Every row gives one point. Any point is a mix of the corners, with weights that add up to 1. It lies inside the corners' shape when no weight is negative. Say inside or outside, and name the corners with a negative weight.
In the rows, 128 means zero.

Corners:
(1): [129 167 130]
(2): [102 117 136]
(3): [104 109 170]
(4): [208 128  86]
Points:
[154 133 106] -> outside (3)
[176 138  99] -> outside (3)
[155 136 125] -> outside (2)
[143 151 123] -> inside

Corners:
(1): [110 131 104 112 166  99 144 142  75  91 146]
(2): [ 82 201 101  88 161 208 163 119 125 153 156]
(3): [107  80 106 118 129 102 109  99  68 125 119]
(4): [116 185 164 100  78 126 141 106 119 129 168]
(5): [141 178 171  76 155 165 173  93 110 153 159]
(6): [142  92  94 159 123 128 117 136 134 115 153]
(7): [125 188 108  48 128 128 111 106 133 138 190]
(8): [123 113 135 128 144 143 117 129 134 112  79]
(9): [103  74 146 185 156 156 102 190 191 159 122]
(10): [ 74 109 122 217 160 120  97 103 222 145 138]
(11): [105 198 146  55 107 146 197 113 171 144 149]
(12): [146 142 103 136 127 101 116 124 120 159 111]
Points:
[111 114 122 132 137 127 119 121 124 134 125] -> inside
[114 153 110 114 130 125 132 112 120 130 138] -> outside (5, 9)
[118 139 119 134 163 133 126 111 132 147 155] -> outside (4, 8, 11)
[102 127 137 139 146 149 126 134 159 140 144] -> outside (12)
[110 140 108 128 135 135 124 123 142 135 141] -> outside (5)
[120 186 126  80 139 145 154 110 124 131 161] -> outside (3, 9)
[ 99 180 141 107 138 170 150 120 155 137 167] -> outside (3, 12)
[105 146 129 138 138 149 145 127 158 137 135] -> outside (3, 7)
[112 153 122 131 134 136 132 126 165 143 168] -> outside (3, 8)

Corners:
(1): [114 132 129 182 123  89 150 134 152 101 111 124 169 121 118 169 147 146
 156 113]
(2): [125 159  65  87  99 147 105 155  86 116 156 138 155 117 104  86 150 143
 102 183]
(3): [138 140 148 102  98 101 147 179 164 169 182 146 117 126 118  76 148  98
 167 133]
(4): [ 83 108  71 103 122  94 118 101 174 136 104 155 132 110 168 112  79  83
 137 171]
(5): [109 133  95 134 173 126 148 127 147 127 180  87 148 103 158 140 126 101
 106  92]
(6): [111 131  82 133 121 154 128 107  91 113 115 150  84 166 150 149 153 115
 104  93]
(7): [148 114  54 174 164 170 109  94  91  90 167 133 160 122  65  86 154  95
  89 141]
(8): [ 93 114 164 210 156 101 109 120 119 168 101 120 172 160 108 116 135 125
 122 118]
(9): [175 161 150 194 149 144 146  95 134 126 106 105 123 135  75 110 170 127
  77  95]
(10): [169 118 122 128 104 135 179 117  85 163 115  65 106 179 187 156 177  75
 162 171]
(11): [ 88 178  94 192  99 104 137 125 183 166 126 121 180 160 108 108 114 157
 185 110]
(12): [ 74 137 113 141 146 112  97 117 140 102 137  95  80  83 154 107  82 155
 162  79]
(13): [142 132 143 139 140 146 167 141  80 104 122 163 112 129 151  95  92 141
 132 122]
(14): [124 135 147 181 104  94 184 110 124 142 181 139 178 101 139  95 137 159
  90  76]
(15): [130 102 135 191 151 151 161 116 152  77 145 116 115 123 133 149 104 162
 119 106]
(16): [ 85 175 107 124  96 183 141  64 175 127 141 107 187 162 149 144  99  79
 159 132]
(17): [150 126 174 164 128 105 197  86 120 152 118  91 166 182  88  98 127 151
 179 164]
(18): [ 97 136  64 167 137 102 168 187 123 132 109  80  81  88  91 152 159 103
  91 169]
(19): [144 161 184 201 137  96 192 106  93  96 165 155 150 131 130  71 158 174
 103 126]
(20): [126 164 146 123 137 119 110 119 144 173 189 138 111  94 105 124  75 145
 172 164]
(21): [121  93 154 109 111 160 183 108 137 154 110 120 139 112 158  86 170 132
 176 125]
Points:
[121 142 119 146 134 131 137 109 121 134 128 117 130 131 125 119 128 122
 142 139] -> outside (3, 14, 15)
[113 144 121 140 126 123 152 118 155 138 138  98 136 113 134 136 101 135
 159 134] -> outside (3, 6, 7, 8, 19)
[129 128 135 143 131 131 144 111 126 125 144 121 131 130 132 111 128 127
 138 124] -> outside (11, 18)
[135 144 101 163 119 132 152 129 115 138 120 106 145 158 110 135 162 106
 115 123] -> outside (4, 12, 15, 19, 20, 21)
[124 133 127 150 122 129 143 116 131 123 133 138 138 129 133 113 130 130
 138 123] -> outside (5, 17, 18)
[125 137 125 152 129 130 145 111 130 130 141 123 144 132 129 113 133 127
 133 120] -> outside (18)
